Each row of a before or after table is a point. The points were changed in one or more steps. Then noise was added and the rows were shuffled. The steps act on how far a point lies along the listed directions, d1 being the first. Name the steps. A step turns or swaps two directions, mirrors them in a line or flattens them onto one, adds a multiple of one to another, or multiplies one. Angles are multiples of 10 degrees, from the lower direction toward the higher: turns from -170 to 170, lines from 10 to 170 but not 90. Use the fewest steps. Two steps may share a direction if one is a turn and the other turns, adds or multiplies; they go together, in the order done. Otherwise the lowest direction goes first.
In the rows, zero is written as 128.

Directions:
(1): [169 114 149]
(2): [152 135  87]
(3): [119  83 115]
Before (8 x 3):
[[123 142 167]
 [ 92 149 126]
 [ 97 137 128]
 [106 192  89]
 [107 139 142]
 [115 111 131]
 [ 72  84 148]
 [142 151 146]]
After, 8 rows:
[[128 149 122]
 [124 128 102]
 [ 98 115 104]
 [144 124  90]
 [121 188  87]
 [181  75 101]
 [141 128  96]
 [110 102 124]]
Steps: turn d1 and d2 by -110 degrees; multiply d3 by -1

Directions:
(1): [134 121 185 162 116 124]
(2): [139 136 116 167 178 144]
(3): [167 102 102 149 110  97]
(4): [135 164 139 116 148  77]
(5): [ 91 153 107 165 102 117]
(6): [ 90  85 129 128 152 101]
Before (8 x 6):
[[147 137 129 167  81  74]
 [152 128  89 111 152 184]
 [127 140 132 188  79  88]
 [144 135 142 135 130 194]
 [117 136 136 181 133 120]
 [116 128 157 129 122 109]
 [157 137 157 179 122  94]
 [140 175 124 134 139 159]]
After, 8 rows:
[[129 181 107 118 165 119]
 [185  89 149 128 101 157]
 [160 117 140 174 106 151]
 [123 161 132 124 151 169]
 [152 103 145 149 150 143]
 [181 101 129 137  78 155]
 [113 109 144 133 114 128]
 [125 181 158 119 161 128]]
Steps: multiply d1 by 0.7; turn d3 and d6 by -30 degrees; turn d4 and d5 by 150 degrees

Directions:
(1): [110  98 139 157 129 140 178 153 112 150  81]
(2): [113 106 148 117 185 157 139 105 176 134 139]
Before (8 x 11):
[[111 135 124 138 117 120 144 132 113 135 106]
 [102  84 149 145 157 159 170 138 144 157  86]
 [125 121 134 129 136 139 118 141 129 140 132]
 [132 135 129 142  97 130 151 147 104 135  87]
 [126 129 129 135 120 128 137 131 132 124 126]
 [169 155 120 116  89 108  96 121 130 121 149]
 [137 149 118 124 115 119  84 112 135 103 153]
 [104  72 161 161 145 157 191 149 140 159  67]]
After, 8 rows:
[[167 141 130  97 138 131  87  88 179 116 177]
 [105  89 136 178  97 133 184 181  78 161  46]
 [124 123 132 133 123 133 140 129 140 123 124]
 [131 124 132 132 122 136 117 149 121 142 128]
 [100 124 137 138 138 133 155 121 130 141 101]
 [110 107 154 140 152 159 175 134 138 149  82]
 [141 155 120 105 136 126  67  91 155  97 175]
 [ 99  65 145 189  92 138 218 186  79 171  15]]
Steps: multiply d1 by 1.6; multiply d2 by -1

Directions:
(1): [138  97 124 205 125 135 133  95 109 124  96 137 158 141]
(2): [110 168 155 140 119 173 129 150 165 132  68 129 114 144]
(3): [146 145 129 147 113  80  92 171 158 156 132 156 166 139]
(4): [103  91 174 119 150 157  70 109 150 125 149 143 146 124]
Before, 8 rows:
[[136 119 125 170 113 134 136  99 118 108 109 115 127 154]
 [152 139 128 163 113  80  97 165 171 157 108 164 193 151]
 [114 144 160 136 126 148  80 144 175 148  98 126 147 136]
 [107 111 156 131 138 155 101 122 150 113 129 143 146 118]
 [ 82 150 152  97 134 199 144 124 165 125  99 117  81 124]
 [158  72 116 185 144  91 109 107  90 132 183 127 163 110]
 [144 132  98 183 124 151 187  93 106 116  86 104  92 126]
 [162 112  99 155 114  93 145 111 104 122 149 129 129 133]]
After, 8 rows:
[[128 154 131  92 113 124 127 137 145 115 144 109  94 135]
 [136 153 106 146 113 128 169 144 128 116 102 125 128 120]
 [104 142 151  71 147 168 107 129 161 120 153 110  71 105]
 [165 114  89 100 143  58 136 146  85 131 227 106 118  89]
 [138 154 130 110 121  90 114 177 168 149 122 149 162 139]
 [143 104 124  93 135 102 107 121 122 123 195 131 115 113]
 [135 179 124 156 106 138 134 152 151 146  61 112 133 144]
 [ 97 145 143 166 122 200 156 115 156 129  54 128 107 144]]
Steps: turn d1 and d4 by -160 degrees; multiply d2 by 1.3; multiply d3 by 0.7

Directions:
(1): [117 112 127 142 122  66  88 106  88 146 101 102 170 146 163 128 145 103
  95 111]
(2): [140 167 111 148 145 155 103 116 133 151 157 116 113 137 130  62 187 121
 100 154]
(3): [154 127 123 171 150 146 119 110  94 147 124  96 151 125 114 172 147 192
 164 153]
(4): [185 124 118  73 130 113 111 117 113  85 120 131 136 122  77 118 153 159
 100  97]
Before (12 x 20):
[[105 122 143 150 124 180 158 125 139 128 136 155 132 117 123 168  87 140
  196 147]
 [154 160 120 166 149 191 152 113 140 156 161 111 113 123 118 146 164 198
  175 172]
 [132 151 118 150 162 128  95 103 105 150 151 114 120 151 129  95 169 139
  128 148]
 [ 92 111 162 111 124 163 159 164 174 111 154 169  95 103 120 148  76 132
  164 147]
 [ 68 152 130 178 131 139 100 134 136 193 138 117 118 142 197  92 145  64
  117 149]
 [ 81 168 105 160 126 121 111 119 128 163 136 124 142 142 163  79 146  77
  101 146]
 [144 132 132 133 125 139 139 142 130 117 131 146 113 113  97 108 126 141
  132 132]
 [166 144 113 179 165 166 125 112  92 151 132  99 144 136  94 146 179 174
  160 165]
 [129 143 122 136 121 179 145 135 147 144 158 110 112 105 108 153 121 157
  149 154]
 [112 125 132 129 120 149 158 144 147 118 133 138 123 114 114 163  67 146
  151 134]
 [ 64 142 136 184 119 116 122 122 121 181 121 116 133 132 184 102 141 108
  115 136]
 [124 127 125 123 133 137 111 119 128 143 145 124 112 146 145  64 151 116
   92 141]]
After, 12 rows:
[[ 95 106 141  97 125  78 126 128 120 111 118 149 124 144 141 137  89  96
  128  97]
 [137 167 114 141 140 191 142 135 159 131 167 131 100 116  98 102 125 155
  131 163]
 [121 147 125  96 110 186 162 155 181 121 169 142  83 100 100 121 105 126
  133 139]
 [116  76 144 114 119 105 136 125 108 121 106 126 141 136 140 161  85 145
  135 114]
 [ 79 111 142 150 108  75 120 118 100 151  92 117 160 129 170 140 120 119
  112  99]
 [ 89 112 121 138 113  73 123 117  94 133  89 121 183 132 148 177  90 115
  134 109]
 [137 148 144 137 155 221 149 152 171 123 186 151  79  97  84 124 132 188
  176 186]
 [113 147 135  66 104 166 194 159 211  99 162 186  67 118 120  98  96 101
  135 116]
 [125 164 127 130 133 213 148 126 168 123 171 167  97 119 105  85 135 124
  158 157]
 [ 91  96 145 140 117  88 110 131 102 150  89 115 159 130 170 183  95 104
  141 101]
 [106 128 130  80 113 121 157 157 163 101 127 174 101 138 122  85 110  46
  103 104]
 [139 131 134 134 123 148 151 149 138 116 132 152 108 109  94 118 113 145
  145 134]]
Steps: multiply d1 by 1.6; turn d2 and d3 by -160 degrees; multiply d4 by 0.4

Directions:
(1): [114 148 175 117  93 100 114 115  97 101 157 102 144 135  82 183 132  88
  70 114 158 151  99  91 121 105 134  90 179 111 143 146 144 122  91  96
  99 138 128 156 105 102 122 137 116 109  90 154]
(2): [130 152 121 120 135 149 155  88 168  68  90 161 114 163 156 121  86 137
 130 100 149 128  98 113 124 171  76 116 152  92 170 151 138 144  83 141
 109 141 108 136 153 161 105  79 124  95 151 116]
(3): [127 208 100 117  62 128 145 182 114 132 129 127 111 123 132 121 114 129
  62 110 112 148 131 114 167 119  96 136  94  87 107 139 135 133 117 124
 194 103 158  88 150 109 124 126 115 133 152 112]
Before (13 x 48):
[[136 117 132 127 139 131 126 114 132 121 127 136 136 134 135 128 128 129
  137 128 126 129 126 128 126 128 129 122 136 133 133 131 134 129 125 129
  114 137 127 139 126 136 126 119 123 129 126 128]
 [131 134 124 131 118 124 127 138 124 142 136 114 128 121 125 124 140 122
  125 127 125 125 133 131 129 121 135 130 116 126 119 126 130 128 133 122
  141 123 131 124 121 116 131 135 125 131 117 132]
 [132 131 113 125 144 145 137 122 153 114 105 147 120 136 149 111 113 145
  135 124 129 126 123 138 128 150 112 137 121 120 137 136 120 135 123 132
  136 123 117 114 141 149 119 107 132 127 154 111]
 [129 111 139 123 143 130 130 102 141 114 120 134 128 135 128 138 120 133
  136 121 137 124 124 123 113 135 125 116 143 132 145 132 137 127 120 133
  101 141 106 142 122 142 120 120 125 120 123 123]
 [109 151 154 118  99 121 123 141 107 117 153 106 131 130 104 155 136 100
   85 119 143 139 127 112 134 108 129 107 145 124 131 137 141 120 105 108
  122 128 140 132 113 116 124 139 121 126 104 139]
 [127 159 112 122 110 133 150 132 127 121 123 138 121 132 140 120 113 128
  109 122 122 137 122 124 146 134 106 130 117 107 121 133 131 132 117 129
  147 125 137 113 149 129 124 115 117 117 144 122]
 [131 127 117 135 144 145 141 127 142 121 108 145 123 138 144 117 121 137
  141 134 121 119 119 134 124 144 111 135 125 124 131 133 124 136 126 135
  136 134 115 121 131 143 126 111 133 128 145 118]
 [128 139 116 128 137 138 140 114 147 112 114 142 117 141 147 116 113 145
  139 122 139 127 129 126 123 149 105 133 126 113 140 130 133 132 121 136
  128 131 125 123 141 147 123 104 129 133 142 127]
 [128 152 118 130 112 127 136 147 133 140 133 130 122 125 129 119 119 124
  115 129 111 133 133 125 144 119 112 131 114 107 121 125 135 132 128 124
  148 111 142 117 138 118 132 126 134 134 135 119]
 [137 128 118 132 136 138 141 125 142 123 113 137 114 127 150 116 116 149
  136 122 114 116 129 137 130 143 115 139 119 132 128 128 127 132 129 139
  133 121 127 121 139 136 126 114 129 133 144 115]
 [127 121 146 126 135 122 119 113 131 123 131 129 133 133 119 145 130 119
  127 132 132 126 121 117 124 119 133 127 142 133 138 136 133 130 121 122
  113 131 124 140 127 133 131 129 124 129 117 136]
 [125 168 112 124  82 127 134 164 109 133 141 123 125 115 127 127 123 124
   91 128 113 141 133 124 145 111 124 134 110 105 111 133 136 129 121 122
  164 117 146 102 135 111 124 140 127 137 128 117]
 [128 102 151 138 134 114 120 117 119 130 139 113 140 123 116 144 140 111
  131 131 135 129 123 126 116 121 146 108 150 146 129 129 126 123 128 120
  105 141 124 152 112 118 131 139 123 128 108 146]]
After:
[[129 160 124 125 107 131 140 125 136 110 122 126 121 138 133 128 118 121
  109 109 138 131 115 116 131 137 106 120 130 100 138 141 138 136 104 123
  137 127 126 127 133 126 119 112 120 113 127 128]
 [135  87 143 137 181 145 146  51 179  70  88 158 128 161 157 125  98 131
  179 111 157 114  95 125  96 180 101 101 178 128 181 144 129 140  93 146
   62 164  88 171 136 170 109  82 128  95 134 133]
 [124 248  87 110  29 138 162 186 118 101 122 139 104 130 143 121  88 129
   35  96 113 160 117 102 174 127  68 131  98  50 118 156 147 142  85 124
  207 105 160  74 166 112 108 111 114 121 159  99]
 [126  99 134 143 131 114 105 172  88 190 160 100 143  97 103 135 174 120
  131 167 101 121 151 147 127  87 175 142 105 166  83 108 115 115 175 114
  152 121 139 117  96 100 153 173 136 165 109 137]
 [133  63 138 134 178 132 118  99 142 142 124 132 135 122 131 126 140 142
  180 143 126 108 143 147 101 132 155 129 132 167 134 114 126 121 152 140
   90 143 100 147 112 146 131 136 136 136 118 126]
 [127 184  98 122  73 121 143 188  96 164 146 118 120 106 128 115 133 127
   79 132  97 146 146 130 170 104 122 145  79 111  81 123 127 125 144 120
  197 103 166  84 147 101 137 145 114 143 145 118]
 [127 101 131 135 123 106  93 186  83 206 170  90 143  82  98 130 180 125
  120 166 100 130 167 156 136  76 194 151  88 173  71 103 107 109 189 106
  166 103 151 102  98  92 155 188 136 178 112 133]
 [126 110 123 138 127 110 104 169  94 193 164  99 134  94 112 123 169 135
  137 160 109 125 171 148 130  92 173 150  91 161  82  99 120 112 183 119
  155 113 153 111 109 104 153 170 134 177 113 142]
 [137  92 136 132 155 129 118 110 130 134 132 132 141 127 133 126 139 130
  156 139 123 122 134 138 119 123 146 126 134 150 128 122 130 124 140 130
  105 140 124 144 118 136 132 129 128 136 119 132]
 [121 197 101 111 120 178 183  98 193  38  68 180  93 181 183 102  59 143
  113  77 152 128  97 110 143 195  30 116 141  65 186 166 147 152  53 152
  127 136 113 116 177 185  89  49 121  85 176  96]
 [126 191 112 124  74 121 139 175 119 144 141 123 117 120 123 124 117 119
   75 121 105 146 134 115 162 107 102 131 103  88 108 131 140 131 122 116
  179  99 158 100 144 102 132 130 126 137 139 116]
 [131 112 137 137 114 105 106 170  85 185 166  92 133  89 105 139 165 128
  113 150  98 123 156 143 135  85 175 142 103 167  82 107 121 112 171 114
  151 108 153 117 105  89 151 173 128 167 107 135]
 [132 106 135 129 165 140 130  87 160 105 107 151 127 146 143 128 115 134
  160 128 135 115 116 125 116 145 118 132 145 133 157 138 131 138 116 138
   98 139 109 145 139 159 124 106 129 120 133 128]]
Steps: turn d1 and d2 by 120 degrees; multiply d2 by 3; multiply d3 by 2.5

Directions:
(1): [102 138 105 122 138 174  98 157 120  98 153 156 162  66 109 110 125 110
 169 168 121 195 123 128 130 115 124 137 121 132 128 162 118 138 140 102
 121 169  93 115  80 176 136 137 115  67  67 149 152 131 110 155 124 101
 161  92 109 154  79 109 119 118 141 112]
(2): [103 141 180  97 114  92 166 103 154 106 129 103 110 123 146 108 132 126
 116 128  41 117 118 121 125 154 102 186 149 165 116 156 119 168 114 103
 162 188 120 168 160 145  95  85 115 167 100 146 174 134 119 129 131 148
 128 133 141 153  87 128 137 156 120 150]
Before (9 x 64):
[[101 134 206  98 114  85 161  92 167  97 125 115 107  98 140  87 142 121
  102 133   7 119 115 135 118 145  92 200 137 181 113 162 116 190 125  97
  188 209 115 178 162 157  92  74 103 180  76 160 209 117 107 123 141 152
  139 142 142 165  70 128 141 150 129 153]
 [177 102 121 150 132 104 140 128 122 189 117 117 116 184 130 168 118 155
  102 104 178  56 143 128 124 111 152  98 117 103 139  83 163 113 121 165
  114  62 164 117 138  75 140 149 141 144 199  91  82 118 143  97 112 142
  105 155 127  90 180 148 140 124 134 131]
 [130 109 133 133 125  99 128  97 135 153 113 105  96 160 139 136 123 112
  112 109 129  85 137 122 125 133 141 134 126 146 132 117 143 142  85 136
  140  87 173 137 177  93 119 117 144 174 169 116 143 124 141 116 125 152
  108 154 136  85 162 141 133 143 107 135]
 [148 131  98 164 143 144 117 124 120 161 137 153 128 145 126 150 120 123
  135 104 192 130 150 139 143 113 156  70 114 104 149 100 121  89 142 154
   93  85 163  99 110  95 146 164 136 101 163 111  82 127 135 125 113  99
  132 131 110 120 180 129 126 110 133 124]
 [102 118 105 146 149 159  74 145 109 112 142 149 165  83 106 123 132 117
  172 176 150 194 118 126 123 115 120 123 125 114 134 157 118 119 155 130
  102 149 102  96  67 183 154 144 129  70  73 131 137 133 110 152 122 107
  155 101 101 130  83  88 131 116 139 113]
 [ 99 147 135  92 126 131 116 139 139 118 145 139 134 100 135 115 120 110
  145 155  83 159 130 128 131 131 112 160 125 145 120 176 128 149 114  89
  152 192 121 150 116 167 129 116 103 119  95 139 171 123 115 142 132 131
  144 109 132 170  89 117 118 136 134 120]
 [121 123 175 116 112 120 169 103 146 121 121 125  98 129 155 118 130 127
  116  99  72  96 113 125 127 146 126 155 154 148 138 148 121 158 129 134
  147 157 130 135 141 119  99  97 125 159 150 111 155 122 134 137 143 141
  141 136 130 123 120 124 135 142 128 140]
 [ 68 147 188  88 124 108 143 120 165  87 137 122 129  72 122  95 126 117
  137 163  35 152  98 130 124 139 106 202 152 147 110 186  95 177 126  82
  163 227  92 179 147 179  93  79 106 144  46 177 201 138  92 156 126 140
  152  97 148 162  39 130 117 161 117 148]
 [135 121 157 113 131 122 141 114 125 121 111 114 117 161 129 123 154 124
  123 109 102 118 124 134 114 138 141 161 141 156 111 127 130 149 110 117
  129 133 148 161 142 127 124  96 127 145 148 132 146 140 132 108 142 145
  108 144 124 138 116 155 135 143 117 114]]
After (9 x 64):
[[146 113 204 120 110  50 175  71 163 144  94  95  77 177 153 121 144 144
   60  86  64  45 126 138 118 147 112 159 131 155 119 105 131 158 119 142
  179 127 161 171 202  91 100  86 127 232 165 125 155 110 133  89 145 173
  100 184 158 120 152 152 148 147 118 159]
 [122 143  91 153 147 170 102 142 120 133 158 169 151  96 116 132 119 109
  165 133 166 178 143 138 144 109 147  88 114 116 148 134 110 106 147 129
   95 130 135  99  81 136 143 163 123  61 109 132 112 132 119 144 110  82
  157 104  98 147 132 114 122 108 141 118]
 [ 84 129 156 119 135 116 114 117 133  98 137 121 142  90 126 109 137 120
  153 169  71 169 108 121 119 140  97 175 145 148 124 176 112 152 141 113
  136 196 102 136 105 189 123 102 121 118  61 144 174 138 107 149 126 130
  147 113 116 147  55  92 142 144 127 136]
 [113 141 161  89 116  91 144 112 151 134 129 114 105 142 153 123 123 122
  115 129  68 111 131 125 130 144 110 168 134 151 117 158 133 151 104 101
  165 176 144 168 158 136 116 101 110 170 131 128 163 123 127 124 136 155
  122 136 149 157 115 131 126 149 123 136]
 [163 105  76 159 148 163  96 167 103 171 140 155 155 128 106 160 111 141
  144 140 210 124 142 132 127  87 158  79 102  90 144 102 157 103 137 150
   92  72 136  86  79 111 162 177 134  70 155 103  82 118 130 122 108 108
  135 120 103 103 152 129 126 103 148 106]
 [137 104  95 150 138 133  95 122 116 158 118 128 116 147 122 143 121 109
  130 118 180 110 141 127 126 115 155 100 112 126 139 108 147 120  95 145
  116  61 169 108 144  95 142 146 148 134 168 110 120 121 142 123 122 133
  117 141 123  75 174 136 125 124 115 117]
 [103 133 217  98 111  45 182  80 175 128 103  83  85 157 147 120 128 141
   81 108  48  62 106 130 122 156 114 190 160 141 111 138 109 163 109 118
  172 170 141 194 210 115  84  68 125 224 129 146 167 133 116 119 132 177
  106 145 175 126 108 155 130 174  99 168]
 [150 114 143 127 135 128 132 119 118 136 105 119 118 174 124 133 152 128
  121 102 135 111 130 136 115 131 151 137 135 142 113 110 135 132 112 131
  116 104 157 148 139 113 135 110 134 140 169 121 124 137 140 105 141 142
  101 147 120 124 139 160 134 134 118 107]
 [143 113 158 133 116 122 162 105 137 141 112 126  94 153 154 133 129 134
  109  85 115  78 120 129 128 139 140 123 146 130 144 122 128 136 131 156
  135 115 146 121 142  93 113 115 137 162 185  96 125 118 145 128 142 141
  131 145 132 103 155 132 135 133 127 135]]
Steps: turn d1 and d2 by 60 degrees

Directions:
(1): [ 94  75 151 128 169 117 121 172 149 111 142 119 164 141 121 150 158 179
 165 103 121 146 131  97 104 123  95 184 166 179 101  90 131 100 124  93
 174 165 117 121 112 180 137 130 186  97 136  93 134 137 123 123 177 126
 148 137 132 136  94 123  96 136 113 133]
(2): [139 165 130 161 144  96  80  65  93 136 105 100 155 132  99 109 159 171
 149 111 124 108 156 146  99 107 169 158 142 134 155 122  86 128  91 141
 138  90 113  91 101 163 155 119  87 107  98 149 102 111  70 130 127 115
 110  87 162 114  86 153 144 150 153 143]
(3): [155 117  91 154  96 112 128 176 139 166  99 116  82 152 120 148 108 121
 144 153 110 100 122 103 161 135 107 105 144 133 133 136 154 103 145  94
 120 110 106 171 124 171 176 120 115 148 178  99 114  68 129  97  98 119
 136 113 179 169  80 133 142 175 163 169]
(4): [171 167 135  96 165  89 123 178 130 135  94 123 134 123 119 134 139 177
  87 113 158 127  75 103 145 100 107 123 127  97 123 185  59 120 121 120
 125 153 165 123 166 144 193 164 136 161 129 141 108 138  93 115 105 126
 144 150  91 126 119 121 100  81 135 129]
Before (10 x 64):
[[101 134 118 173 154 115  87  53 102 125 124  88 191 131 118 116 162 174
  179 114 113 114 195 135  82 113 172 187 165 155 167  64 130 126  80 146
  152 101  61  74  74 191 113 119 110  80 104 142 118 117  91 156 170 121
  116  73 194 115  58 154 136 190 154 136]
 [ 93  79 126 176  98 160 111  81 145 124 177 111 133 150 126 136 121 125
  198 126  91 114 186 144 124 144 159 153 131 186 128  43 171 126 115 114
  142 101  70 144  78 153  71  76 133 109 134  96 149  85 124 135 161 116
   93  78 195 123  85 148 153 201 151 140]
 [121 120 122 149 153 130  96 111 102 121 132 102 157 139 118 129 164 153
  123  93 116 141 145 150 100 132 133 175 159 177 120  85 103 131 115 128
  162 121 105  82 100 143 117 120 119 102 104 132 128 137  94 128 132 128
  119 119 146 133 106 130 131 146 118 126]
 [101 104 135 111 150 149 131 118 124 107 164 142 141 109 145 132 155 138
   98 111 141 133 120 138 117 134 134 128 125 116 118 144 100 155 111 137
  140 152 138 116 127 116  84 138 131 123 105 148 137 170 133 142 159 140
  147 137  94 113 177 124 114  81  99 107]
 [129 106 142 102 166 125 152 158 156 117 145 139 156 120 120 151 129 150
  103 113 143 143 123 115 120 141 116 120 116 135 101 146 113 142 133 115
  141 143 150 138 134 106 101 133 156 116 121 113 147 158 154 157 148 134
  128 153 104 125 139 113 107  87  97 124]
 [152 109 114  80 121 111 177 203 160 148 124 139 110 126 140 141  86  98
   91 145 152 134  78  97 169 135  78  83 110  94 109 171 141 140 171 115
   83 147 160 179 182 110 133 133 145 169 176 111 140 133 168 132 107 138
  125 156  85 138 161 105 126 112 134 129]
 [161 133 110  99 149  89 155 236 159 145  87 120 125 121 124 154 124 175
  103 124 160 141  75  59 159  92  63 138 143 119 114 160 104  87 157  66
  145 177 152 162 153 160 207 160 179 158 159 108  97 129 122  92  95 138
  154 165  86 145 109 100  86  84 123 152]
 [117  94 144 154 184  81 104 206 155 113 110 104 162 149 125 168 163 230
  161 111 123 129 114  91 130 115 107 169 170 164 117 107  99  96 103  79
  168 167 130 147 128 190 217 141 176 110 143  95 102 113  75 100 161 138
  146 134 154 138  79 137  84 129 128 143]
 [ 83 107 150 110 153 142 145 116 131  97 163 152 146 114 147 116 143 137
  125  90 129 145 130 130 114 140 120 161 110 129 128  91 125 120 140 129
  149 165 144 113 150  87 104 125 190 117 113 114 160 183 162 138 140 136
  136 156  90 111 178 119 110 103  89 101]
 [159 132 102 126 120  72 132 220 158 150  82 125 113 135  93 167 120 149
  132 155 134 107  87  83 167 104  76 114 137 130 120 159 121 105 144  77
  112 129 130 162 153 166 200 137 134 174 181 113 111  95 120  79  98 139
  153 135 148 156  89 131 128 144 167 160]]
After, 10 rows:
[[175 148 141 102 169  88 112 199 156 133 113 107 142 142 116 155 140 219
  110  99 156 119  76  86 162  94 104 140 129 129 113 154  35 111 106  94
  137 163 150 141 161 183 200 150 164 180 146 116 114 112  66 106 117 112
  131 134 114 117  76 128  91 100 157 139]
 [138 105 116 142 147 123 109 165 118 130 120 104 138 148 118 148 155 151
  120  98 115 137 120 125 118 138 104 161 168 180 109  95 110 115 130 105
  156 135 111 108 111 162 143 129 134 119 135 111 130 119 104 110 118 129
  131 133 150 156  95 122 123 151 125 137]
 [119 109 100 157 105 120 126 129 126 148 122 129  91 143 127 130 127 132
  156 119 100 102 142 117 145 145 118 141 134 137 147  94 145  96 145 104
  142 120 104 150 131 144 163 104 148 128 158  90 139 101 145 103 100 120
  138 117 168 155 110 138 139 179 141 158]
 [130 101 120 146 131 122 131 126 145 140 137 123 137 135 112 146 120 132
  137 133 116 116 155 123 121 147 136 115 126 147 116 125 145 137 131 113
  136 101 113 150 106 123 102 110 116 109 131 108 140 109 153 148 139 129
  117 117 158 139 106 131 141 141 122 150]
 [ 67 118 143 134 133 162 138  56 116  95 165 129 181  98 133 108 145 120
  153 111 134 163 176 140  80 117 150 180 124 156 133  61 157 133 128 135
  159 135 114  95  85  88  58 109 151  75  71 144 135 178 146 151 160 141
  106 124  99  88 162 115 130 111  87 105]
 [121 130 127 109 119 131 147  86 126 129 147 135 144 114 135 107 101  88
  112 134 147 135 134 150 121 139 142 109 100 100 134 136 139 164 143 162
   83 107 143 130 149  84  73 106 104 128 121 147 143 152 157 164 125 137
   95 120  96 101 177 120 151 124 126 107]
 [118  89  91 159 101 142 123 133 127 149 142 124  89 133 136 146 134 114
  137 143 111 102 140 130 142 148 129 108 144 133 131 131 150 135 126 107
  133 115  97 156 101 158 114 111 100 129 156 118 123  97 141 114 133 133
  145 109 172 154 123 139 145 156 139 155]
 [135 122 118 123 182  96 116 185 139 133 102 102 167 135 125 150 148 202
  138 110 139 123 118  78 127 106 100 166 170 137 130 119 106 104 110 107
  150 158  99 110 131 212 175 163 162 128 150 115 117 123 106 131 150 128
  154 127 150 139  57 126  90 143 144 144]
 [ 64  81 171 160 184 122 104 117 143  76 158 117 202 131 136 144 173 202
  180 100 116 151 164 132  85 131 143 192 156 180 122  60 121 124  92 118
  177 158 124 112 104 139 129 122 181  64  96 114 130 157  95 138 202 147
  126 125 139 101 125 142  95 122  96 105]
 [ 83 137 165 106 159 122 127  82 128  77 152 147 195  94 111 119 155 135
  127 121 150 152 138 151  89 104 141 161 110 138 120 112 110 156 112 155
  128 139 142  78 132  81  71 126 143 112  77 166 148 196 129 146 171 153
  123 141  84  81 179 127 125  92 104  80]]
Steps: flatten d1 and d2 onto the line at 20 degrees; turn d3 and d4 by 150 degrees
